Rows are points. Each copy is the shape, with its points in the same order, stretched, turned, moved and blurred by noise. Some copies are also mirrored. Which?

Shape (8 x 2):
[[ 12.7 -21.2]
 [-18.5 -24.4]
 [-24.1  -4.0]
 [ 15.2 -13.8]
 [ 21.6   8.9]
 [-16.3   9.8]
 [ 17.8  21.7]
 [-10.0  -0.9]]
Copy 1 (8 x 2):
[[ -5.9 -23.8]
 [ 20.6  -8.3]
 [ 20.7   9.0]
 [-11.4 -14.5]
 [-21.6  -0.6]
 [ 10.6  17.3]
 [-21.6  13.3]
 [  5.9   3.4]]
Copy 1 is: mirrored
Copy 2 (8 x 2):
[[-10.7   3.8]
 [ -6.3 -17.0]
 [  8.0 -14.1]
 [ -5.9   9.8]
 [  7.5  22.0]
 [ 15.6  -3.0]
 [ 15.0  26.5]
 [ 10.6  -2.8]]
Copy 2 is: mirrored

Shape (7 x 4):
[[ 14.7  19.3  -2.6  17.1]
 [ -4.1 -18.6 -14.6  14.2]
 [  0.3  12.0 -12.1  -5.3]
 [ -5.6  -9.4   2.9  -1.8]
 [ 15.0 -16.1   1.4 -14.1]
 [ 13.4 -10.4  15.0 -19.0]
 [-11.0  22.5 -22.3   7.9]]
Copy 1 (7 x 4):
[[-16.6   4.7  12.7 -23.3]
 [  9.1  17.9 -13.5  -3.1]
 [ -1.4  12.4  16.9  -3.8]
 [  4.5   0.9  -5.0   7.2]
 [-12.0   8.2  -5.1  21.8]
 [-11.2  -4.0  -1.6  22.5]
 [ 12.8  17.8  25.5 -21.6]]
Copy 1 is: only turned
Copy 2 (7 x 4):
[[ -2.9  -7.9 -15.6  19.0]
 [ 16.6  34.2   8.6  -5.1]
 [ -1.4  -0.8 -11.5  -2.8]
 [ -1.8  13.9  12.2   0.9]
 [-33.8  15.9   5.8   3.0]
 [-43.6   4.2  13.9  10.2]
 [ 29.4  -4.7 -19.3  -5.2]]
Copy 2 is: only turned
Copy 3 (7 x 4):
[[-21.2  14.3 -15.6 -32.4]
 [  2.1  37.5   8.7  -2.3]
 [-30.6   7.1   2.2 -13.1]
 [  0.4   7.2  11.0  -4.6]
 [  6.7  -8.6  -2.8   4.3]
 [  8.2 -22.8  -1.3  -0.9]
 [-47.7  29.0   6.0 -23.4]]
Copy 3 is: only turned
Copy 4 (7 x 4):
[[ -7.6   8.0 -23.0  -3.9]
 [-22.4 -11.5  12.6  -7.3]
 [ 10.8  -3.1  -8.4  -9.3]
 [ -4.2  -1.3  12.4  -1.6]
 [  0.5 -23.0   8.3   7.1]
 [  9.0 -13.3   5.4  13.8]
 [  4.4  11.2 -12.3 -23.6]]
Copy 4 is: only turned

Shape (14 x 8):
[[  6.3  -1.6   5.7   6.9  -9.1  19.5  -0.1 -14.0]
 [-11.7   2.0 -27.1 -20.2  11.3  13.3 -15.1  13.7]
 [-14.7  -9.6 -11.6  10.0  13.2 -10.8 -18.4  -1.6]
 [ -5.2 -14.5 -14.2 -14.1  15.1  -8.9   6.5  28.1]
 [-12.0 -18.6   2.7 -32.7  -9.9   5.6  -1.6   7.3]
 [ 16.7 -27.0   6.9   4.3 -33.9   8.6  20.4  -2.3]
 [ 20.9  -6.4   7.6 -18.1  -4.6   6.1   1.8 -11.0]
 [-14.2  -5.3  -0.2   2.1  13.7   8.3 -15.5   4.5]
 [  1.9   4.2   7.9  -2.5 -31.8   5.2  13.0  -8.6]
 [-17.3  -7.5 -17.0  12.1  13.9   2.5 -24.6  12.1]
 [ -4.3   2.2  -7.1  -2.3  11.1  -6.1 -34.6  23.6]
 [-20.5  15.4  -7.4   5.7  17.1   2.0 -14.8   4.8]
 [ -7.5 -11.2   6.1 -24.4   3.6   7.6   6.1  17.4]
 [ 12.2  -4.7  16.7   8.7 -17.6  22.3   3.6  -3.8]]
Copy 1 (14 x 8):
[[  0.6  -5.5 -12.7  -1.4  16.3  -2.9   8.8 -30.6]
 [  3.7   3.2   5.1  21.1   5.5 -34.1 -22.6  20.9]
 [  9.7  33.5   4.2  -7.5  -0.8 -11.5 -10.6  14.8]
 [ -7.5  11.9   5.1  28.2 -12.4  -6.8 -34.7  25.8]
 [ -2.3   0.7  -6.7  42.1   5.0  -1.0  -1.3  18.5]
 [-11.2 -10.0 -41.0   6.8   6.9  18.8   4.0 -29.0]
 [ -3.2 -15.8  -1.4  22.8 -11.8   3.4  12.4 -18.8]
 [ 12.1  19.8   7.2  11.6  11.4  -9.2 -15.7   7.8]
 [-18.2 -14.7 -17.9 -10.5  20.9   2.0  14.9 -15.5]
 [ 17.9  31.6  -2.2  -1.8   8.3 -17.3 -27.2  20.1]
 [ 21.1  16.9   8.9   1.6   1.1  -6.3 -28.9  37.1]
 [  5.6  18.2  18.8  -9.6  14.0 -21.8 -16.5  16.6]
 [ -4.8  -1.7   4.3  41.8   5.1   2.1 -18.8  11.3]
 [ -1.4 -13.7 -18.7   0.7  21.9  14.5   2.9 -28.9]]
Copy 1 is: mirrored
Copy 2 (14 x 8):
[[-10.8  -0.5  16.5   0.4  14.4   8.9   9.4   4.9]
 [  4.7  20.7 -14.8  -0.3  -8.0 -11.9   0.4 -29.2]
 [ 21.9 -11.5  -1.7   3.2   2.6  -0.9   3.5  -9.7]
 [  7.1   7.0 -18.1  11.0 -22.5 -37.5   6.1  -9.8]
 [-12.5   2.2  -5.1  17.5 -30.1  -2.8  -6.0  -7.6]
 [-29.8 -29.7  22.6  14.9   7.4  -4.7  12.6   2.6]
 [-13.6  17.3  13.8  18.7  -2.8 -11.1  -7.4  13.7]
 [ 12.3   9.0 -10.5   6.1 -10.6  -3.2  12.9  -6.3]
 [-25.4 -18.0  11.7  -4.6   6.9  11.7  -0.6  11.2]
 [ 21.1  -1.9 -12.4   2.1   4.3  -1.3   9.9 -19.8]
 [ 22.6  16.4 -36.2  16.3  -2.2 -13.5  -0.5  -7.8]
 [ 20.7   9.8 -14.1 -10.6  -5.9  -0.2   4.9  -0.5]
 [ -8.5  14.9 -15.7  20.5 -28.5 -18.0  12.0  -5.2]
 [-20.0  -2.7   7.5   8.7  14.0   8.5  16.7  10.2]]
Copy 2 is: only turned
